Rows are points. Each copy is the shape, with its points in the same order, stretched, turned, moved and blurred by noise. Is it also mirrored, or only turned?

Shape (5 x 2):
-0.44  -0.56
0.16  -0.27
0.31  0.04
0.02  0.20
0.01  0.10
Copy 1 (5 x 2):
0.09  -0.62
0.18  0.07
-0.02  0.28
-0.25  0.04
-0.15  -0.03
Copy 1 is: only turned
Copy 2, 5 rows:
0.21  -0.53
-0.35  -0.08
-0.44  0.25
-0.11  0.31
-0.10  0.21
Copy 2 is: mirrored
Copy 3, 5 rows:
-0.52  0.72
-0.16  -0.08
0.06  -0.36
0.16  -0.01
0.12  0.00
Copy 3 is: only turned

Shape:
0.03  -0.02  0.14
-0.14  -0.22  0.17
0.14  -0.05  0.48
-0.06  -0.31  0.09
0.16  -0.07  -0.04
0.02  0.55  0.03
0.21  0.65  0.39
Copy 1, 7 rows:
0.02  0.06  0.12
-0.02  -0.16  0.27
0.33  0.19  0.31
0.07  -0.18  0.08
0.10  0.13  -0.09
-0.36  0.50  0.17
-0.09  0.74  0.38
Copy 1 is: only turned
Copy 2 (7 x 3):
-0.07  0.04  0.03
-0.20  0.14  -0.06
-0.31  0.03  0.28
-0.29  0.04  -0.13
-0.06  -0.14  0.00
0.44  0.12  0.20
0.31  0.09  0.51
Copy 2 is: only turned
Copy 3, 7 rows:
-0.17  0.25  0.00
-0.37  0.02  0.12
-0.41  0.58  0.08
-0.27  -0.01  0.29
0.09  0.22  0.07
0.11  0.37  -0.68
-0.03  0.86  -0.66
Copy 3 is: only turned

Shape:
-0.22  0.60  0.27  -0.26  0.21  -0.05
-0.05  -0.52  -0.07  -0.15  -0.48  0.61
-0.14  -0.07  0.19  -0.45  0.37  -0.01
0.13  -0.19  -0.16  0.18  0.00  -0.31
0.02  -0.34  -0.04  -0.14  0.25  -0.18
-0.05  0.03  -0.09  -0.11  -0.22  -0.02
0.43  0.15  -0.34  0.45  0.29  -0.04
-0.06  -0.45  -0.01  0.28  0.03  0.15
-0.24  -0.24  -0.54  -0.12  -0.17  0.04
0.41  0.27  0.19  -0.02  0.24  0.10
Copy 1:
-0.40  0.31  0.20  -0.09  0.06  0.43
-0.17  -0.59  -0.18  -0.53  0.80  -0.24
0.12  0.22  -0.12  -0.38  0.37  0.38
0.21  -0.03  -0.07  0.00  -0.05  -0.19
0.37  0.07  -0.16  -0.20  0.28  0.08
-0.24  -0.06  -0.08  -0.29  0.20  -0.02
0.12  -0.39  -0.24  0.61  -0.26  -0.02
0.29  -0.21  0.03  -0.05  0.58  -0.22
-0.08  -0.01  -0.68  -0.22  0.47  -0.32
-0.07  -0.38  0.15  0.16  -0.16  0.43
Copy 1 is: only turned
Copy 2:
0.31  0.24  -0.22  -0.54  0.04  0.26
0.02  -0.61  0.14  0.27  0.52  0.05
0.40  0.34  0.22  -0.32  0.27  0.00
0.11  0.28  0.30  0.34  -0.07  -0.20
0.26  0.32  0.38  0.05  0.14  -0.19
0.25  -0.02  -0.07  0.06  0.10  -0.02
0.00  0.81  0.17  0.40  0.04  0.20
-0.22  -0.05  0.46  0.25  0.19  -0.02
0.24  0.10  -0.09  0.21  0.40  -0.37
0.33  0.51  0.16  0.01  0.14  0.48
Copy 2 is: only turned
Copy 3, 10 rows:
0.41  0.62  -0.17  0.39  -0.11  -0.32
-0.44  0.11  0.11  0.01  -0.36  0.62
-0.22  0.42  0.20  0.31  -0.01  -0.35
0.17  -0.46  -0.04  -0.26  0.16  0.03
-0.17  -0.13  0.19  0.00  0.15  -0.15
0.15  0.08  -0.12  -0.07  0.00  0.15
0.23  -0.84  -0.53  -0.02  -0.12  -0.28
0.01  -0.39  0.26  0.11  -0.08  0.29
0.05  -0.16  -0.22  0.15  0.27  0.36
-0.09  -0.03  -0.31  -0.03  -0.39  -0.47
Copy 3 is: mirrored
